Rows are points. The points of each table are mixes of a few directions, plus a little noise. How many directions does each table use, and how many do they share? Where both have some left over, give the other angles between the two spaces (their principal angles), to ten degrees, smallest first.
In the rows, 128 means zero.

First, 4 rows:
[[137  87 143]
 [119 167 114]
 [114 188 107]
 [141  70 149]]
Second:
[[194  33 144]
 [115 135 131]
 [148 131 118]
 [152 149 108]
 [ 97 136 137]
 [ 97 158 127]
 [ 92 155 131]]
Directions: first 1, second 2, shared 1

First (6 x 6):
[[123 166 143 119 132 114]
 [146 133 125 143 148 137]
 [138 162 124 174 189 175]
 [170  35 116  97  89  98]
 [127 129 107 151 113 125]
 [ 62 142 153  84  97 120]]
Second, 7 rows:
[[107 133 126 126 115 131]
 [ 43 172 141 154 167 119]
 [146  98 107  95  41 146]
 [178 109 127 123 133 127]
 [163 131 142 147 195 115]
 [ 82 133 117 116  75 139]
 [176 119 135 136 169 121]]
Directions: first 4, second 2, shared 1; angles 40

First:
[[ 89 118 152 138 101  92 147 109]
 [115 114  77 144  93 117 105 148]
 [ 71 100 122 128  65 104 145 165]
 [124 113  86 109  99 163 120 207]
 [186 155 127 129 189 153 108  95]
 [156 151 173 129 178 127 137  73]
 [157 146 160 121 172 141 134  99]]
Second:
[[140 150  95 155 117 134 126 123]
 [137  55  66 145 202  76 113 146]
 [104 161 229  74  78 166 144 119]
 [119 158 173 109  93 153 137 121]
 [128 159 141 129  99 148 133 120]
 [136 117  94 146 144 115 123 131]
 [126 168 151 125  90 155 135 118]
 [137  59  68 145 199  78 114 145]
 [123 159 161 117  95 152 135 120]
 [132  92 101 134 164 103 121 137]]
Directions: first 3, second 2, shared 0; angles 30, 90

First, 8 rows:
[[117  87 119 137 136 121 143 144 146]
 [123 113 119 134 134 125 137 140 132]
 [134 169 115 128 129 132 125 137 103]
 [141 186 128 121 122 137 114 119  99]
 [125  87 152 122 123 125 124 106 156]
 [118  65 144 128 128 122 135 119 164]
 [149 249  99 127 127 142 115 144  58]
 [119  67 148 126 127 122 132 114 164]]
Second:
[[129 131 129 127 128 128 127 128 127]
 [140 206 105 129 128 136 121 142  82]
 [117  58 148 127 128 120 134 115 169]
 [131 148 123 128 129 129 126 132 117]
 [118  63 146 129 128 122 134 116 166]
 [142 218 103 129 127 137 119 145  75]
 [132 153 120 128 128 131 126 132 112]
 [115  45 151 127 127 119 135 113 177]]
Directions: first 2, second 1, shared 1

First (9 x 12):
[[152 168 145 103  89 147  92 145 123 109  92 110]
 [117 126 122 124 129 113 124 119 128 137 157 131]
 [ 79  18  91 208 238 100 240  94 143 167 184 174]
 [172 158 155 122 102 176 117 160 125  93  34 110]
 [140 163 138 100  92 132  90 136 123 118 120 114]
 [107 150 119  95 101  93  84 113 124 144 195 124]
 [110 100 115 146 155 113 153 115 132 142 157 141]
 [139 141 135 121 115 138 118 136 126 119 107 122]
 [136 128 133 133 130 139 134 134 128 121 106 127]]
Second, 10 rows:
[[101 138  99 123  72  94  66  93  92 126 217 137]
 [116 117 116 138 126 118 126 115 120 131 155 136]
 [120 104 120 148 151 125 153 121 130 134 135 138]
 [162 152 163 105 146 161 148 168 156 122  42 107]
 [123 123 123 132 127 123 127 122 124 129 140 131]
 [167 164 168  95 136 164 137 172 156 119  36 102]
 [154 121 156 130 178 160 184 162 162 129  44 119]
 [120  79 122 167 187 133 193 126 142 139 115 144]
 [106 128 105 131  94 103  91 100 103 129 194 137]
 [110 153 107 110  62  99  56 101  95 123 203 129]]
Directions: first 2, second 2, shared 1; angles 30
